Each row is a point. The points of each table are mixes of a few directions, plus a little noise. Count the directions of each table, and those that both share. Where both have some left over, give the other angles between the two spaces (their principal angles), to ten degrees, smallest first.
In the rows, zero is written as 128.

First, 7 rows:
[[115 104 105]
 [147 186 127]
 [ 88  29  87]
 [133 133 158]
 [119 135  51]
 [132 129 157]
 [160 182 212]]
Second (5 x 3):
[[ 98  99   7]
 [143 141 191]
 [133 131 145]
 [143 146 189]
 [124 124 107]]
Directions: first 2, second 1, shared 1

First (8 x 4):
[[119 133 112 131]
 [115 134 104 134]
 [104 137  92 138]
 [132 127 135 127]
 [136 125 142 124]
 [105 137  92 137]
 [107 136  96 136]
 [208  97 249  97]]
Second:
[[138 122 136 161]
 [173 101 102 138]
 [136 123 132 149]
 [139 121 139 169]
 [ 47 176 133  17]
 [109 140 134 112]
 [140 121 127 145]
 [141 120 122 133]]
Directions: first 1, second 2, shared 0; angles 80

First, 6 rows:
[[146 111  94 166 112 112]
 [ 67 153 166  83 124 205]
 [181 102  88 177 126  63]
 [164 120 118 140 139  80]
 [ 95 126 115 140 103 178]
 [117 156 188  62 164 130]]
Second:
[[121 192 193  45 121 137]
 [ 80  84 175 243 249 140]
 [127 178 175 121 127 120]
 [130  85  94 131 136 131]
 [139 102  91 116 115 122]
 [154 118 114 147 134  93]
 [123 140 122 121  99 145]
 [134 139 104 119  79 141]
 [145 110  84 104  91 124]]
Directions: first 2, second 4, shared 2

First (7 x 8):
[[212 160 221  72 144 140 108  63]
 [104 119  79 103  55  63 152 158]
 [118 126  20 149 160 176 136 122]
 [109 119  85 179 133 142 113 188]
 [116 147 209  93 179 129 138 121]
 [145 114 186 114 110 127 134  29]
 [ 92 113  97 186 115 120 114 215]]
Second, 9 rows:
[[ 81 135 128 111 117  85 145 202]
 [126 106 203 135  98 111 125  74]
 [109  82 128 201 134 179 123  33]
 [220 193 152  55 224 196 113  83]
 [ 24 125 152 120 160  91 164 208]
 [192 147  79 121 154 181 107  95]
 [ 79 112 116 150 123 113 140 153]
 [206 145 114  96  50  85 104 148]
 [110 109  81 157  93 112 129 152]]
Directions: first 5, second 4, shared 4

First (9 x 9):
[[160 110 155  86 133 112 111  52 110]
 [160 106 144  81 124 111 119  72 111]
 [123 131 142  95 153 108 122 119 122]
 [136 112 115  80 118 106 145 162 127]
 [107 145 119 183 127 153 129 152 140]
 [159 117 149 140 119 140 106  45 117]
 [ 66 181 127 228 162 165 119 175 150]
 [ 84 151  97 175 127 145 150 227 151]
 [156  98 107  83  91 114 149 148 125]]
Second (8 x 9):
[[176 120 167 131 109 148 110 168 112]
 [120 145 134 157  73  84 164 113   7]
 [149 113 125 132 162 117  95 119 176]
 [155 119 143 117 142 153 105 153 168]
 [196 108 156 160 134  90  80 132 114]
 [123 124 121 123 144 132 121 123 159]
 [ 65 143  90 113 136 131 163  99 141]
 [ 41 152  90  92 124 168 188 115 145]]
Directions: first 3, second 3, shared 0; angles 60, 70, 90

First (10 x 11):
[[159  85 136 129 101 119 145 139 153 152 169]
 [204  76 106 158  95 134 184 130 171 158 148]
 [103 134  74  40  95 161 106 159 160 144 170]
 [ 49 177 105  36 128 149  66 150 121 115 143]
 [131 209  45 172 186 174 152  93 101  78   7]
 [131 126 132 136 128 126 128 127 128 128 126]
 [120 116 163 135 133 108 119 127 119 131 140]
 [ 83 126 180 100 125 105  85 139 111 129 162]
 [128 139 148 166 151 116 132 110 106 115  97]
 [176  89 186 213 137  88 165 106 119 136 122]]
Second, 10 rows:
[[133 115  81  89 104 156 125 141 167 161 153]
 [213 141  88 209 162 106 224 113 144 154  74]
 [158 101 107 193 137 162 126  87 134 129  83]
 [105 150 119 125 161 115 105 117 139 182 126]
 [ 88 123 116 131 141 162  59  96 131 149 113]
 [106  99 166 141 127 127  81 108 120 141 143]
 [127 206 104  72 161  62 191 181 139 169 148]
 [ 88 129 154 112 113 149  87 126  95  66 121]
 [107 114 163 113 104 130 106 135 108  91 147]
 [153 105 183  98  64 108 177 176 104  35 173]]
Directions: first 3, second 5, shared 3

First:
[[128 117 115 110 139 137 140 140 128 131 138 129]
 [156 125 152 101  65 174 149 134 135  78 171  93]
 [119 112 100  88 140 140 138 151 128 137 136 145]
 [137 153 167 173  92 117 109  98 129 108 115 110]
 [123 124 117 106 121 136 129 140 132 129 130 139]
 [132 110 109 120 174 130 149 139 123 142 141 124]
 [113 166 163 249 171  48  79  69 116 163  60 130]
 [115 117  99  79 121 143 131 152 133 135 131 155]]
Second:
[[117 135 123 148 135 105 114 122 128 138 117 145]
 [125 111 100  94 137 140 144 153 131 130 152 143]
 [120 125 112 126 136 119 126 135 129 135 132 145]
 [124 110  96  92 139 139 145 155 131 131 154 146]
 [115 122 101 122 142 114 126 141 131 140 136 156]
 [177 157 241 167  74 173 128  67 117  84  88  18]
 [129 135 139 143 125 122 121 118 127 128 117 123]
 [101 154 126 193 141  64  85 103 128 154  90 166]
 [144 102 115  68 124 177 165 157 130 112 165 110]]
Directions: first 3, second 2, shared 1; angles 30

First:
[[172 118 111 119 118 129 128 154 115 140 137 133 137 169]
 [152 113 193 113 143 151   7 110 116 135 152 138 111 190]
 [ 28 157 125 153 140 113 197  87 161 101  97 112 121  12]
 [140 122 152 122 133 137  82 123 123 132 138 132 122 155]
 [ 51 152 104 150 131 110 215 105 154 107  99 114 129  28]
 [146 115 191 115 143 150  14 108 119 133 150 137 111 182]
 [145 125 113 126 122 126 142 142 124 132 129 129 134 139]
 [140 129  89 130 116 118 184 150 126 131 121 126 141 121]
 [178 120  75 123 107 119 183 172 115 141 129 131 148 156]]
Second, 8 rows:
[[ 72 147 104 122 113 115 157 120 108 122 128 153 120 128]
 [130 120  99 178 118 102 161 135  93  89 119 161 124 123]
 [148 110 126 186 112 101 133 140 115  86 108 145 121 128]
 [ 89 140  86 141 122 111 175 124  88 111 132 165 124 122]
 [187 119 103 108 179 160 146 128 109 156 162 117 152 115]
 [ 71 160 201  15 119 170  51 107 215 206 132  63 123 148]
 [169 114 201 102 128 151  50 132 198 156 116  69 129 141]
 [158 113 104 172 133 114 153 137  98  99 126 149 131 121]]
Directions: first 2, second 3, shared 0; angles 50, 60

First (8 x 18):
[[175 147  85 147 121 130 116 126 100  90 185 118 169 211  93 116 118 151]
 [161 210  93 156 181 231 136 119  40 216  90  88 170 133  85  74 147 102]
 [184  87 119 101  82 157  53  99 155 121  67 136 113 131 126 142  87  99]
 [126 102 121 138  95  60 102 144 139  67 164 131 138 148 135 167  98 163]
 [ 85 122 154 138 131  98 110 151 113 167  38 117 116  18 166 167 112 126]
 [ 67  89 195  84 140 134 160 120 187 178  55 150  60  22 181 132 154  87]
 [ 90 112 152 112 140  84 207 130 182  73 249 161 107 191 128 110 175 148]
 [140 150 107 144 137 127 139 134 104 114 168 121 152 172 106 112 132 144]]
Second (11 x 18):
[[126 165 119 157 157 105 121 151 117 151  67 108 139  67 151 155 100 109]
 [142 166 121 146 179 152 164 107 141 139 157 121 147 159 106 114 139 109]
 [118 103 156  97 135  67 149 142 235  93  96 159  71  77 194 170 105  79]
 [135 172 130 127 193 127 205 131 190 124 160 140 113 146 143 111 143  79]
 [111 175 108 154 142 165 149 146  31 164 166 104 168 155  92  80 167 168]
 [117  75 150 119  99 165 126  64 130 110 215 140 137 209  68 104 161 174]
 [ 30 109 189 158 162  91 176  98 129 141 187 122 144 102 108 147 167 188]
 [197 115  78 127  59 170  21 134  51 137  57 108 153 140 106 128  83 136]
 [198 103  91  90  65 146  60 149 127 105  73 138 106 140 147 127  92  98]
 [116 169 101 115 124 156 174 181  51 145 187 129 132 167 119  52 186 148]
 [116  56 165 120  90  61  60 110 202 102  42 137  98  45 172 216  65 118]]
Directions: first 4, second 5, shared 3; angles 70

First, 10 rows:
[[137 151  76 136 167  80 178 187  70  75 118  85  52 132  98 153  97 178
   58 170]
 [121 146 126 129 127 144 113 117 133 139 144 149 116 103 144 131 134 107
  139 115]
 [131 170 109 148 142 134 128 151  91 120 159 159  65  67 156 170 137 115
  114 114]
 [119 127 119 147 147 119 113 138 135 122 121 128 120 118 145 115  90 141
  128 127]
 [176  13 172 163 125 115 170 207 121 130 115 123 211 186 141 160 189 152
  146 140]
 [102 152 161  99  92 126  75  31 161 129  88 109 166 136 101  70  60 146
  147 100]
 [128 165 126  95 106 129 140  96 107 120 130 117 107 126  93 138 143 124
  109 128]
 [133 171 145  75  78 142 139  68 106 130 133 123 123 129  79 144 171 110
  118 116]
 [136  61 148 177 149 133 112 174 158 146 128 151 176 133 183 122 126 128
  165 120]
 [ 97 123  98 111 147 160 113 111 199 168 145 135 144 149 140  77 133  78
  155 149]]
Second (9 x 20):
[[ 84 141 198 121 185 127 150 127 114 122 207  33 111 130  42 122 129 139
  242  97]
 [137 125 112 130 115 128 123 128 131 129 110 149 132 128 147 129 128 125
  103 135]
 [ 98 137 175 123 167 127 142 128 119 124 181  64 116 130  71 125 129 135
  205 107]
 [147 123  99 130 104 129 119 129 134 131  96 168 135 126 164 130 128 123
   80 141]
 [125 128 132 128 131 128 129 128 128 129 131 123 128 129 124 127 128 128
  133 126]
 [ 94 137 180 122 171 128 145 128 117 124 187  57 116 130  65 124 129 137
  213 104]
 [135 126 117 130 119 128 125 128 130 129 115 143 130 128 142 129 128 126
  109 133]
 [154 120  86 131  93 129 114 130 137 131  80 186 139 126 180 132 127 121
   58 147]
 [174 115  55 135  67 128 105 129 143 134  44 229 145 126 219 134 127 116
    7 160]]
Directions: first 5, second 1, shared 0; angles 80

First, 9 rows:
[[126 115 131 120 123 119 116 131 133 134 109 138 130 111 140 132 136 124
  137 121 134 130 127 132 132 135 116 124 118 122 125 123]
 [131 161 174  94 133 130  98 177 128 148 140 141 166 144 139 138 110 128
  123 128 204 117 103 169 146 133 114  88 122 139  62 105]
 [132 144 117 148 137 143 149 118 120 116 157 110 121 155 107 119 118 136
  115 138 111 127 132 115 119 117 151 138 146 137 140 140]
 [119  66  86 144 112 103 134  81 140 121  73 139  91  69 144 128 165 119
  152 113  59 142 152  93 119 137 114 162 108 103 192 139]
 [123 106 160  84 113  99  78 159 145 157  74 167 152  77 174 146 143 115
  153 108 181 128 113 160 151 150  81  98  90 114  88 100]
 [124  96  91 154 123 123 149  88 130 113 112 123  97 108 123 122 146 128
  134 125  67 138 149  94 113 126 136 160 128 117 182 145]
 [134 166 156 116 138 143 122 159 120 133 162 121 152 163 120 129 104 132
  113 136 174 119 112 151 135 123 136 104 138 144  86 120]
 [123  97 117 126 117 110 118 115 137 131  92 142 117  91 145 132 147 121
  143 117 111 134 134 120 130 137 112 136 111 115 147 127]
 [141 201 120 171 158 181 184 125  99  98 234  72 127 232  62 106  82 151
   79 164 113 119 129 112 108  95 197 140 189 163 130 153]]
Second, 11 rows:
[[146 108 128  73 109 121  91 168 118 119 130 163 155 121 173 118 149 146
  118 136 168 123 116 148 140 159  93  58 118 117  96  80]
 [ 98 161 128 223 158 139 191  59 146 143 125  68  82 140  54 145  92  99
  145 114  59 138 148  91 107  76 187 249 145 146 183 209]
 [120 136 127 151 136 130 143 111 132 132 128 112 117 131 110 132 119 121
  132 124 111 130 133 118 123 114 142 158 132 132 142 149]
 [151 102 128  55 105 120  79 181 114 117 130 175 164 119 186 114 156 151
  115 138 181 121 113 155 144 168  83  35 115 114  86  64]
 [142 113 128  84 113 123 100 159 120 121 129 156 149 123 163 120 145 142
  121 134 159 124 118 145 138 152 102  72 120 120 103  91]
 [123 133 128 141 132 129 137 119 130 131 128 120 122 131 118 131 122 124
  130 125 119 129 131 124 125 120 136 145 130 130 135 140]
 [117 140 128 161 139 132 151 105 135 133 127 107 112 132 102 134 115 117
  133 123 104 131 134 115 121 111 149 170 134 135 147 156]
 [123 132 127 142 132 130 137 118 130 130 128 118 122 130 116 130 121 124
  130 126 118 130 131 122 126 119 137 146 131 130 136 140]
 [108 151 128 192 149 136 171  82 140 137 127  87  97 135  78 140 103 109
  139 118  82 135 141 104 114  93 168 210 138 140 165 183]
 [128 128 128 129 129 127 129 127 128 129 127 128 128 128 127 128 128 127
  128 128 127 128 129 127 128 128 129 130 128 127 128 129]
 [151 102 129  57 106 120  80 180 115 117 130 174 162 119 184 115 156 151
  116 138 180 121 113 154 144 168  84  36 115 115  86  67]]
Directions: first 2, second 1, shared 0; angles 40
